Each point is reached from the start by the listed moves, each made once or not at all, plus a little noise. Is the number of moves made odd or even? Then give how often each move was made.

Moves:
(1): [ -1.6 -12.0  -5.2 -19.5]
(2): [ 12.1 -28.4  40.8   5.6]
(3): [-21.7  13.1  21.8 -27.9]
Start: [ -1.9  11.5 -14.6 -11.8]
Points:
[  8.4 -29.4  20.9 -23.8] => even (1, 1, 0)
[-11.8 -16.9  43.4 -53.0] => odd (1, 1, 1)
[ 10.9 -16.7  27.1  -6.5] => odd (0, 1, 0)
[ -1.2  11.7 -14.3 -11.6] => even (0, 0, 0)

Moves:
(1): [ -5.7 -12.0   9.8  -9.4 -13.5  18.7]
(2): [ 25.5 -18.1 -12.2  10.0  -6.4   6.6]
(3): [-10.9  11.8  10.1  36.1 -19.9 -13.7]
(4): [ -7.6 -16.5   4.3  13.9  -9.3 -11.2]
(5): [ 34.2  21.8  13.6  -7.6  -3.7 -21.4]
(6): [ 3.4 -4.2  3.1 15.5 31.1  8.9]
Start: [-2.5 -6.4 -1.6  2.6 -9.0 -2.6]
Points:
[  7.9  -1.2  35.7  35.9 -54.8 -30.0] => even (1, 0, 1, 1, 1, 0)
[-18.6  -6.7  18.4  29.2 -42.6   2.3] => even (1, 0, 1, 0, 0, 0)
[ 41.0  -3.0  20.1  31.4 -53.4 -12.0] => even (1, 1, 1, 0, 1, 0)
[ 10.9  -5.0  39.7  51.1 -24.3 -21.7] => odd (1, 0, 1, 1, 1, 1)
[ 22.7 -25.0 -13.7  12.0 -15.3   4.6] => odd (0, 1, 0, 0, 0, 0)

Moves:
(1): [ 15.2   7.2  -1.6 -15.8  17.1   2.5  -6.7  -2.5  -5.4  -2.9  15.8]
(2): [ 3.6 10.5 -5.9 -2.0  2.9 18.6  0.2 -9.3  9.3  3.7  8.2]
(3): [-1.6 16.9 -5.3 -1.3 11.2 -3.3  3.9 -9.5 19.9  2.1  8.5]
(4): [-10.3   3.8 -11.2   0.9  14.3  -6.6   1.8   0.2  -7.8 -10.0 -20.7]
(5): [ -8.4  11.2  16.1   6.8 -14.3  13.9   6.6 -14.0   6.5 -32.3  -8.3]
(6): [ 13.4   3.8  11.8  20.6 -26.8   8.0  25.9  -8.7  10.6  -5.3  11.3]
(7): [  0.8   6.3  -3.4  -4.2  12.7  11.2  -8.2 -20.1  13.8  -0.9  -4.5]
(8): [ -8.3  27.8   2.8  26.1  15.5 -16.1  -4.9   1.0  16.3  -4.9 -50.2]
Start: [  4.3   3.4  -3.3  -0.2  -3.4   2.1 -13.1  -5.6  10.1  11.5  -0.7]
Points:
[ 16.1  72.6 -18.4   3.4  55.9  15.2 -27.7 -45.6  61.3  10.1 -23.7] => odd (1, 1, 1, 0, 0, 0, 1, 1)
[ 19.9  40.3   5.5   9.3 -10.3  38.7  17.3 -40.1  25.4 -36.9   6.6] => odd (1, 1, 0, 1, 1, 1, 0, 0)
[  2.2  74.9  15.1  50.4 -14.7  22.1  18.2 -45.7  75.5 -25.6 -32.3] => odd (0, 1, 1, 0, 1, 1, 0, 1)
[ 12.4  29.5 -10.4  13.0  -1.8  31.0   4.6 -44.8  39.5  -2.4  -6.0] => even (0, 1, 0, 1, 0, 1, 1, 0)
[ -3.8  37.1 -25.2  -3.4  22.8  11.1  -9.0 -25.1  32.2   6.5  -3.7] => odd (0, 1, 1, 1, 0, 0, 0, 0)

Moves:
(1): [-14.8   6.9  10.2   5.8   7.9   4.6   9.0  10.6   2.7   9.4  -8.8   1.3
 -18.8]
(2): [-10.5  14.6   0.5  -0.9   0.1  11.7 -10.6   2.9   5.4  -1.9 -16.2 -16.4
  -4.9]
(3): [ -0.9  -6.4  -5.5   0.1  -1.6  -2.8  18.4  -9.8  -8.5   3.8 -24.5  -2.5
  17.9]
(4): [  2.0   2.6   2.4   6.9   0.8 -21.7 -18.5  14.6  -1.7  -5.6  13.7  23.5
   2.2]
(5): [-27.2  17.8   1.2   6.3  10.8   9.6   7.7 -12.4  -2.1  -1.0   0.0 -21.4
 -16.9]
(6): [ -8.6  10.1 -21.1  12.1  -0.7  23.0 -12.5  -2.2 -22.0   4.8  21.7 -12.6
  -2.4]
(7): [ -9.1  36.0  -6.8  -2.3   1.7  -0.9   1.6 -12.2   1.8  19.8   2.7  -5.2
 -35.5]
(8): [-17.9   7.3  -8.8  -6.8 -13.6   5.5  -0.8  -1.8  -6.2  -2.4   7.5  -6.0
   8.8]
(9): [ -5.9 -17.1 -40.8  -3.6  -2.0   6.7 -17.6  -5.9 -22.3 -17.5  18.4  -6.6
  -9.6]
(10): [  0.6  13.1  24.1 -32.5  21.6  19.4  28.8 -23.3  15.7  26.5 -25.9 -14.9
  31.5]
(11): [-16.1  19.2  10.7  14.0  11.4   3.4   0.7   4.6  33.9  -0.5  -1.5  11.5
 -28.8]
Start: [  5.4   9.3 -16.9  -7.7 -21.9   4.0   5.7  16.8 -19.1   0.3  17.9   0.2
   0.0]
Points:
[-47.6  51.4 -21.6  -2.7 -23.8   9.2 -15.6  20.1 -23.6 -10.5  23.6 -19.9
 -10.6] => even (0, 1, 0, 1, 1, 0, 0, 1, 0, 0, 0)
[-10.8  49.2 -10.4 -22.2  -0.6  36.7  -7.0   8.4 -21.5  24.6  10.8 -21.0
  25.8] => even (0, 1, 0, 1, 0, 1, 0, 0, 0, 1, 0)
[  5.8   9.7 -17.4  -7.9 -22.1   3.8   6.7  17.2 -19.3  -0.1  18.2  -0.2
   0.0] => even (0, 0, 0, 0, 0, 0, 0, 0, 0, 0, 0)
[-31.0  55.9 -58.9  -4.1 -36.4  29.2  12.5  -9.2 -55.0  26.2  25.4 -25.8
 -10.8] => even (0, 0, 1, 0, 0, 1, 1, 1, 0, 0, 0)
[-27.9  61.7  -5.7  -7.7   9.8  37.1  11.7   4.3   4.0  27.7 -15.2 -10.8
  15.1] => even (0, 1, 1, 1, 0, 1, 0, 0, 0, 1, 1)
[-54.6  80.9 -33.4  13.7  -2.6  39.8  11.6   0.8 -38.7  33.1  33.2 -38.3
 -73.6] => even (1, 0, 0, 0, 1, 1, 1, 0, 0, 0, 0)
[-56.9  87.3 -28.3  -4.4 -22.1   8.2 -14.5   7.3 -21.9   9.4  26.1 -25.3
 -46.0] => odd (0, 1, 0, 1, 1, 0, 1, 1, 0, 0, 0)
